Each row is a point. The points of each table are mixes of a few directions, plus a little noise. Count the directions of each table, and those that both share. Where both have some left over, give the other angles between the two spaces (their principal angles), to ten degrees, smallest first.

First (5 x 3)
[[ 0.55  0.22 -0.25]
 [-0.29  0.29  0.14]
 [ 0.44 -0.25 -0.21]
 [-0.34 -0.60  0.15]
 [-0.35  0.35  0.17]]
Second (4 x 3)
[[ 0.49  0.29 -0.22]
 [ 0.12  0.46 -0.04]
 [-0.17 -0.72  0.06]
 [-0.44 -0.02  0.21]]
Directions: first 2, second 2, shared 2

First (6 x 4)
[[-0.06 -0.44 -0.73  0.57]
 [-0.12 -0.77 -0.06  0.13]
 [ 0.01  0.04  0.34 -0.24]
 [ 0.30  0.35  0.24 -0.05]
 [-0.03  0.22  0.07 -0.11]
 [-0.10  0.62  0.15 -0.30]]
Second (6 x 4)
[[-0.12 -0.04  0.47  0.28]
 [ 0.15  0.05 -0.60 -0.36]
 [-0.10 -0.03  0.40  0.24]
 [-0.13 -0.05  0.54  0.33]
 [ 0.23  0.08 -0.93 -0.55]
 [-0.03 -0.01  0.11  0.07]]
Directions: first 3, second 1, shared 0; angles 60

First (9 x 6)
[[ 0.08  0.00  0.10  0.05  0.13 -0.01]
 [ 0.22  0.00  0.25  0.15  0.33 -0.02]
 [-0.08  0.00 -0.09 -0.06 -0.12  0.01]
 [ 0.41  0.01  0.47  0.28  0.62 -0.05]
 [ 0.38  0.00  0.42  0.26  0.56 -0.04]
 [ 0.38  0.01  0.43  0.25  0.57 -0.04]
 [-0.67 -0.02 -0.75 -0.45 -1.01  0.08]
 [-0.33 -0.01 -0.38 -0.22 -0.51  0.04]
 [-0.38 -0.01 -0.43 -0.25 -0.57  0.05]]
Second (6 x 6)
[[ 0.07  0.09  0.68  0.28 -0.09  0.18]
 [ 0.14  0.26 -0.10 -0.12 -0.09 -0.37]
 [-0.03 -0.04 -0.84 -0.38  0.08 -0.32]
 [ 0.02  0.02  0.25  0.10 -0.03  0.07]
 [ 0.09  0.17 -0.54 -0.30 -0.02 -0.45]
 [-0.27 -0.51  0.55  0.41  0.13  0.87]]
Directions: first 1, second 2, shared 0; angles 60

First (9 x 8)
[[-0.15  0.39 -0.02 -0.24  0.25  0.80 -0.10  0.01]
 [-0.24  0.04  0.16  0.40  0.39  0.14  0.25  0.66]
 [ 0.35 -0.46 -0.10 -0.05 -0.52 -0.96 -0.08 -0.47]
 [-0.24  0.37  0.18  0.22 -0.16  0.39  0.13  0.11]
 [ 0.13  0.25  0.58  0.16 -0.42 -0.28  0.12 -0.03]
 [ 0.54 -0.35  0.08 -0.58  0.36 -0.53 -0.27 -0.21]
 [ 0.12 -0.38 -0.25 -0.08  0.23 -0.31 -0.07  0.02]
 [ 0.01  0.27  0.28 -0.02 -0.03  0.18  0.02  0.03]
 [-0.51 -0.13 -0.91  0.21 -0.09  0.57 -0.01 -0.14]]
Second (10 x 8)
[[ 0.15  0.20 -0.49 -0.25 -0.02  0.38 -0.08 -0.16]
 [-0.28  0.09  0.39  0.12 -0.04  0.15  0.21  0.03]
 [ 0.13 -0.02 -0.03 -0.06 -0.54 -0.32  0.50 -0.38]
 [ 0.03 -0.39  0.25  0.13 -0.25 -0.66 -0.60 -0.24]
 [-0.42  0.05  0.38  0.14  0.60  0.45 -0.29  0.45]
 [-0.13 -0.05 -0.15 -0.21  0.40  0.34  0.55  0.13]
 [ 0.22  0.12 -0.27 -0.11 -0.47 -0.11  0.14 -0.35]
 [ 0.18 -0.12  0.01  0.04 -0.23 -0.43  0.50 -0.02]
 [-0.39 -0.09  0.01 -0.13  0.95  0.68 -0.08  0.43]
 [ 0.51  0.20 -0.12  0.33 -0.37 -0.51 -0.84  0.15]]
Directions: first 4, second 5, shared 3; angles 80
